Rows are points. To make a cloud, some directions were put in groups of two or more. Within a group, all points are equally far from the middle, so they leave a hole (a ring in 2 directions, a hollow ball in 3). The other directions are filled evenly. Then the cloud was stretched, turned, moved and blurred a little. Count the holes, and give their numbers of directions, smallest first.

Cloud (19 x 3):
[[ 4.8  0.3  3.1]
 [ 4.5  4.3 -2.7]
 [ 2.1  3.2 -5.2]
 [ 5.5  2.0 -2.8]
 [ 4.9 -1.8  1.1]
 [-4.1  0.0 -1.7]
 [ 2.2 -1.6 -4.6]
 [ 5.8 -0.4 -0.8]
 [ 5.8  1.3 -2.1]
 [ 2.8  3.3  4.0]
 [-0.7  4.7  3.5]
 [-4.2  3.0  0.5]
 [-3.8  3.4  1.3]
 [ 2.3 -3.2  2.4]
 [-0.5 -1.4  4.2]
 [ 5.4  3.0 -2.2]
 [ 6.0  0.6 -0.8]
 [-2.4  1.2 -4.5]
 [ 1.8  4.6 -4.4]]
Holes: 1 (3)

Cloud, 19 rows:
[[-3.3 -1.7  6.5]
 [-3.9  5.4 -0.4]
 [-1.6 -4.4  2.2]
 [-4.1  3.7  0.7]
 [ 2.0  4.6  1.6]
 [-4.7  4.8  3.0]
 [-3.0 -6.3  2.0]
 [ 1.9  4.2 -4.0]
 [ 0.3 -1.2 -1.9]
 [ 2.0  2.0  1.7]
 [-6.6 -0.6 -2.4]
 [ 2.3 -1.4 -6.1]
 [-5.9  2.1 -1.8]
 [ 1.6  0.6 -4.9]
 [-0.1  4.1  4.0]
 [ 2.2 -1.3  0.8]
 [-3.7 -2.6  0.4]
 [ 4.0  2.7  0.1]
 [-0.8  5.6 -2.0]]
Holes: 0

Cloud (27 x 4):
[[ 1.4 -5.2 -3.4 -5.4]
 [ 5.0 -5.5 -0.5  3.2]
 [-0.4 -4.0 -4.5  3.0]
 [ 3.6 -2.6 -4.7  0.9]
 [-3.8  1.5  0.3  2.2]
 [-1.1 -1.9  5.7 -0.9]
 [ 0.3 -3.1 -4.9  1.9]
 [ 0.9 -8.7  0.4  3.3]
 [ 2.9 -6.1  3.0 -2.1]
 [ 3.9 -6.6 -0.9  2.9]
 [ 0.4  2.5 -2.0  3.3]
 [-2.4 -4.4  4.7 -0.7]
 [-1.5 -2.4 -4.5 -3.6]
 [-2.7 -2.1  2.2 -4.9]
 [-2.2 -2.4  3.8 -3.6]
 [-0.3  2.0  4.0  4.8]
 [-0.8 -5.1  3.2 -3.2]
 [ 3.5 -3.0  5.2 -0.5]
 [-3.4  1.0 -2.2 -1.2]
 [-4.4  0.1 -0.8  4.4]
 [-3.4  0.6 -2.4 -3.1]
 [-1.1 -2.1 -5.1 -2.4]
 [ 0.5 -5.3 -4.1  0.0]
 [-5.1 -0.8  2.1  1.7]
 [ 3.6  4.0  2.8 -4.1]
 [-3.5 -0.7 -2.4 -3.1]
 [-2.1 -0.4  2.6 -6.1]]
Holes: 1 (3)

Cloud (47 x 6):
[[-1.4  1.1  3.1  1.6  5.3  3.0]
 [ 1.0 -3.8  1.9 -1.4 -4.1 -4.2]
 [ 5.0 -2.1  1.8  2.8 -0.9 -0.7]
 [ 5.8 -1.3  1.4  2.1 -4.8 -2.2]
 [-4.0  7.7 -2.8 -2.8 -2.4  5.4]
 [-3.4 -2.9 -1.0  5.0 -0.9 -3.1]
 [-3.3  0.6 -3.4  4.0 -3.4  3.5]
 [-5.9  2.1  1.6  0.3 -3.1  3.5]
 [-2.7 -1.7 -0.1 -3.4  3.1  3.9]
 [-2.3  4.7 -2.5  4.5 -3.3  5.7]
 [-1.1  4.7 -1.1  2.6 -8.3  0.1]
 [ 5.4  3.1 -4.4  3.2 -2.0 -1.7]
 [-4.4 -0.7 -4.9  0.4 -6.4 -0.7]
 [ 5.8  2.6  2.8  3.4  0.1  4.0]
 [-0.2 -1.8 -1.2 -6.6  0.3  5.5]
 [ 0.9  3.9  1.3  1.1 -8.1 -2.3]
 [ 0.4  5.1  1.4  1.1 -3.2 -1.8]
 [-3.8  2.8 -0.6  5.8 -3.9  6.6]
 [-2.7 -1.4 -5.5  2.4 -0.1 -0.6]
 [ 1.3 -3.8 -5.6  3.5 -6.2 -0.7]
 [-0.4 -2.1 -1.0 -6.0  2.5  1.5]
 [-1.5  0.3  2.4 -1.5  3.1  0.7]
 [ 5.1  1.7  1.6  1.1 -0.1  0.0]
 [ 6.2  1.9 -2.3  3.2 -4.6 -1.7]
 [-4.8  4.1 -1.8 -2.7 -6.6 -4.0]
 [-1.0 -5.9 -1.4  2.8 -4.9  1.3]
 [-2.6 -4.3 -1.5  0.9 -4.3  3.8]
 [-5.0 -2.5 -0.6  1.1 -3.8 -0.6]
 [ 1.7 -2.1 -0.1 -6.0 -1.4 -1.2]
 [-1.2 -1.6  1.8 -6.0 -0.4  3.4]
 [ 3.8 -0.5 -1.8 -1.6 -0.2  6.4]
 [-1.3  0.0 -7.6 -3.1 -3.1 -0.8]
 [-1.0 -4.6 -0.4 -3.5 -1.9 -2.8]
 [-4.1 -1.9 -2.2  2.7 -0.4  0.5]
 [-0.8  6.1 -1.6 -1.2 -3.8 -3.4]
 [-4.7 -2.8 -1.2 -3.7 -0.6 -4.4]
 [-5.1 -2.7  1.4 -2.8 -4.6  4.2]
 [-5.9  5.5  0.6 -1.7  1.3  3.1]
 [-2.5  4.6  4.1 -0.6 -4.2  3.4]
 [-4.6  0.9  2.0  3.5 -2.0  3.1]
 [-4.1  2.3 -2.7  3.5 -2.0 -4.0]
 [-4.2 -0.5 -0.6 -0.3  2.8  5.9]
 [-3.5  1.4  2.2 -5.6  3.1  1.8]
 [ 1.7 -3.9  0.6 -3.0 -3.1  0.0]
 [ 1.8  0.6 -5.8 -5.6 -2.1  2.0]
 [ 2.2 -4.1 -3.7 -5.0 -4.7 -1.5]
 [ 2.2  5.3  1.0  1.2 -2.4 -1.2]]
Holes: 1 (3)

Cloud:
[[ 2.2  3.6 -0.7  3.0  3.0  4.2]
 [ 1.7  0.3 -2.1  1.9  4.6  5.7]
 [ 4.3 -0.7  1.7  3.2 -1.9 -5.3]
 [ 2.9  2.8 -2.9  6.1 -0.9 -1.5]
 [-1.6 -4.4  0.6 -5.3  2.4  1.1]
 [-1.3  4.2  2.1  3.7  3.7 -2.7]
 [-0.8  1.6  4.2  4.2  5.6 -1.0]
 [-0.5 -5.3 -0.8 -3.2 -2.7 -1.3]
 [ 3.0 -0.3 -3.5  3.5 -2.1  6.3]
 [ 2.6 -5.1 -2.9 -2.3 -3.1  3.9]
 [-4.3  3.1  0.5  5.8 -2.3  2.3]
 [-5.3 -0.3 -3.7  5.6 -0.5  3.9]
 [ 1.7  3.8  3.0  0.4  2.7  4.2]
 [ 0.8  1.8  2.0  6.1 -5.2  0.0]
 [-2.9  4.8 -0.2  3.8 -1.6 -2.3]
 [-1.2 -1.9  4.5  6.1 -1.5 -1.5]
 [-0.7  1.9  1.0  2.1 -7.0  0.1]
 [ 1.5 -2.8  5.8  1.5 -3.0 -0.9]
 [ 2.6 -1.9 -0.6 -0.5  5.3  5.3]
 [-0.5  3.1  2.3  3.9  3.6 -4.3]
 [ 1.3  0.5  6.1 -1.0  4.7  1.5]
 [-1.5 -4.8 -1.7  1.3  1.2  7.1]
 [-3.7 -1.5 -0.3 -0.6  0.3  7.0]
 [ 3.2 -4.4  0.5  7.3  1.7  0.2]
 [ 3.7 -6.8 -1.7 -0.6 -1.9  2.7]
 [ 4.7 -1.6 -0.4  0.6  3.3 -4.9]
 [-5.7 -0.3 -0.9  6.7 -0.8  1.3]
 [ 2.0 -1.9  0.8  3.7  7.2  1.9]
 [-2.3 -3.3 -3.5  1.6  6.5 -0.9]
 [-3.8 -1.1  1.3  4.2 -3.7  4.2]
 [ 0.9 -1.9  6.5  0.5  3.9 -2.5]
 [-2.9  2.4  1.6  5.0 -4.4  3.3]
 [-4.7  2.8 -2.3 -1.2  1.5  3.2]
 [-1.0  0.5  5.4 -3.4  4.2 -0.8]
 [ 5.9 -2.5  3.3 -1.1 -0.8 -3.2]
 [ 3.6  2.0  3.6 -3.2  4.0  1.1]
 [-1.9  1.8  2.3  7.8 -2.4  0.0]
 [ 0.8  6.2  1.0 -1.1 -1.4 -0.6]
 [-5.2  1.5 -2.8  2.5  0.1  5.2]
 [ 2.1 -0.1  1.2  3.0  6.6  2.8]
 [-4.5  1.2  0.8  4.1  2.2 -3.7]
 [-4.5 -0.3 -0.1  3.7 -2.8  5.5]
 [-1.6 -2.0 -5.7  1.8 -0.2 -3.0]
 [-1.9 -2.4 -4.4  6.3  3.4  4.3]
 [ 3.4 -0.5  5.5 -3.4 -2.1  0.1]
 [ 5.2 -5.5  1.8 -0.5  3.7 -0.8]
 [ 0.9 -0.9  4.7 -2.1  0.8 -5.1]
 [-2.9  3.1  2.7  6.6  2.1  0.3]
 [ 3.6 -3.5  4.2  5.1  0.2  0.3]
 [-3.7 -3.7  1.4  0.8  3.2 -3.9]
 [ 0.5 -4.1 -5.3  3.2 -4.8  1.0]]
Holes: 2 (2, 4)

Cloud (86 x 8):
[[ 2.9 -4.2 -0.2  3.1 -2.6  0.5 -1.5  4.2]
 [-6.2  1.7 -7.2 -0.8  1.1  3.1  1.1 -3.1]
 [ 0.3  4.3 -4.3  1.3 -4.7  1.0 -4.9 -0.8]
 [ 0.6 -3.3  2.3  3.0 -0.3 -2.0 -5.5 -2.2]
 [ 0.0  4.3  5.3  2.4 -4.0 -3.3  0.7 -6.1]
 [-1.2  2.1 -0.2 -2.8 -0.7  3.2  6.7 -0.9]
 [-0.7  0.2 -1.3 -3.7  1.3 -6.0 -4.0  0.2]
 [-6.5  1.3 -5.0  5.3  4.0 -2.2  4.8 -4.0]
 [-3.0 -1.8 -1.8 -5.3  1.9 -1.0 -7.3  2.5]
 [-0.2 -0.6  1.9  5.8  1.3  2.9 -4.7 -4.0]
 [ 1.6  3.7  1.7 -4.1  3.2 -5.3  5.8  0.6]
 [-1.3  1.8  6.1 -3.0 -2.8  1.8  5.3 -2.6]
 [ 4.3 -0.7 -1.2 -4.2 -1.1  2.4  0.0 -0.9]
 [-3.2  6.3 -0.1 -1.1  3.1 -4.7 -2.3 -4.8]
 [-1.8 -0.6 -5.3  0.2 -2.1  4.1 -5.7 -2.2]
 [-3.8  0.2  1.0 -4.0  7.6  0.3 -0.2  0.5]
 [ 4.0  4.1 -2.5 -2.7 -2.3  3.3 -0.5 -0.6]
 [-1.9  5.1 -4.8 -1.4  4.7  0.8  2.1  3.1]
 [-5.9  0.7  2.7  2.2 -1.5 -0.6  1.8  0.7]
 [ 3.7 -4.4  3.6 -1.4  0.2 -1.3  4.0 -0.9]
 [-5.1 -0.7 -1.6  4.7  3.9 -3.3 -0.5  2.7]
 [-2.8  1.7  2.2 -2.2  5.6 -1.5  3.8  0.7]
 [-1.3 -8.4  1.6 -1.7  1.9 -2.5  6.8  1.0]
 [ 0.0  4.1  1.0 -3.0  0.6 -2.1  7.7  0.7]
 [ 0.1  2.0  6.0 -6.5  2.5 -4.6  2.6 -0.1]
 [ 3.0 -1.8  1.1  4.3 -0.3  0.5  2.2 -2.8]
 [ 1.0 -3.7 -6.6  5.2  1.9 -4.5 -1.6  2.0]
 [ 1.7  0.3 -3.7  2.0  0.1  0.6 -9.7 -1.6]
 [-0.9  3.8  1.3 -6.4 -1.7 -0.7  6.2 -2.4]
 [ 3.3  5.0  1.2  2.4 -0.2  3.2  1.6 -0.8]
 [-4.7  5.1 -1.0 -2.8  0.0 -1.1 -3.6 -2.0]
 [-3.4  1.9  4.0 -2.0 -3.4  5.3 -0.3  2.4]
 [-1.6 -1.9 -1.3 -2.3  2.3 -4.0 -6.2 -1.0]
 [ 2.0 -6.6 -2.7  3.5 -1.6 -3.9  3.1  2.0]
 [ 0.8  6.3 -2.9 -1.4  2.3  3.2  0.2 -5.0]
 [ 2.0 -2.0  3.6  3.5  3.2 -5.4 -1.8 -2.2]
 [ 0.3  7.4  0.3  0.0  2.8  2.0  2.2 -0.4]
 [ 4.9 -2.7 -4.9 -2.7 -0.7  1.8  0.6  4.8]
 [-2.3 -7.4 -5.8  1.7 -0.4 -3.6 -0.4  2.7]
 [ 5.5 -1.8 -0.5 -5.8 -0.3 -3.1  1.2  1.8]
 [-0.3 -4.0  3.2  3.1  3.4  1.5 -3.2 -1.5]
 [ 4.2 -1.9 -2.3 -1.1  1.5  2.6  4.4 -1.3]
 [-6.9 -1.1  1.3  0.2 -5.6 -1.7  0.4  2.8]
 [-5.6 -1.0 -1.4 -6.8  2.0 -0.1  8.9 -0.7]
 [-1.3 -6.4 -3.7 -2.7 -3.2 -4.7 -2.1  2.8]
 [ 2.6 -0.5 -5.0 -2.5  2.4  2.1  3.0 -5.5]
 [-3.7  5.6 -1.8 -4.1  1.1  1.7 -3.7  2.4]
 [-4.3  1.0  2.2  2.7  0.5 -1.5 -3.5  6.0]
 [-3.2  1.6 -0.7 -5.4  0.7 -4.7 -2.5  0.7]
 [-3.6 -1.3 -1.1 -6.7  0.9 -2.2 -4.4  3.1]
 [-5.8  3.5  2.6 -5.4  3.2  4.2  1.2 -4.9]
 [ 2.3 -1.1  2.0 -0.2  3.8  2.5 -5.3  2.7]
 [ 1.5 -0.3  2.7 -6.4 -2.1  3.5 -1.1 -4.4]
 [-2.8  5.2 -4.3 -2.3  1.3 -2.5 -2.6  1.5]
 [-5.4 -1.5 -3.8 -6.6 -0.4  0.9  2.6  6.5]
 [-2.4 -3.2 -5.8  0.2  1.3 -7.1  1.9  1.3]
 [ 5.0 -2.6  4.2  0.9  1.0 -3.6  2.1 -0.8]
 [ 5.6 -0.9 -0.9 -4.8  0.6 -2.0  0.1 -0.4]
 [ 1.1 -4.3  0.0 -7.7  1.1 -2.4  1.7  0.1]
 [-1.6 -0.1  4.4  2.1 -1.5  3.4  1.8 -3.7]
 [-4.6 -1.0  5.0  0.1  9.0 -0.8  0.4 -2.0]
 [ 0.5 -5.5 -2.7 -0.1  3.9  2.2  1.9  3.6]
 [-2.3 -3.8 -5.0 -3.1  3.5  4.5 -6.7 -0.9]
 [ 4.0 -1.8 -1.1  5.1 -3.1 -0.5  2.4 -0.3]
 [-8.1 -3.0 -4.8  1.6 -3.9 -1.5  3.0  4.4]
 [-5.7 -2.0 -2.5  2.4 -3.7  3.7 -2.5 -2.4]
 [ 1.9 -3.8  0.1  3.7  1.7  1.3  1.2 -0.8]
 [ 0.8  2.5  0.8  3.1 -3.8 -1.2 -2.3 -5.2]
 [ 4.3 -0.9  4.1  3.4 -0.6 -0.7 -0.5 -2.5]
 [ 1.2 -4.6  3.4 -5.9  0.3  2.1 -0.5 -0.3]
 [-2.1 -1.4 -2.5 -5.4 -1.3  4.3  2.6 -5.3]
 [-0.7  0.5 -2.5  6.4 -0.5  0.6  3.1 -4.4]
 [-9.0  0.1 -0.2  0.5  1.5 -1.9 -2.8 -1.3]
 [ 0.9 -3.4 -1.3 -1.8  0.1 -4.9 -3.1 -3.0]
 [ 3.0 -3.0  6.0 -1.4  0.7  0.5  1.9 -3.9]
 [-7.2  0.1 -0.4  1.6 -3.3 -1.6 -2.0  3.2]
 [ 1.0  0.7  0.4 -0.1  0.6 -5.2  6.5  5.5]
 [-3.4  0.8 -1.7  5.6 -2.5  3.4 -1.9 -0.5]
 [ 2.9  2.3  3.5 -0.9  1.9  4.8 -1.9 -3.7]
 [-0.9  1.3 -5.1 -1.1 -2.4 -1.7  6.1 -6.3]
 [-0.2 -4.7 -0.6  2.5  2.9 -6.2  1.2 -3.8]
 [-7.8 -2.0 -1.7  0.7  4.0 -3.2 -3.7 -0.7]
 [-0.8  1.5  1.2 -4.6  3.5 -3.7  7.1  0.6]
 [-2.4 -4.9 -4.4 -3.9  0.1 -1.9 -4.6  2.4]
 [ 0.9 -5.2  1.3  0.1 -4.3 -3.8 -3.3 -0.6]
 [-1.9 -3.0 -0.4 -1.4  3.6 -4.3 -4.4 -4.4]]
Holes: 2 (2, 2)
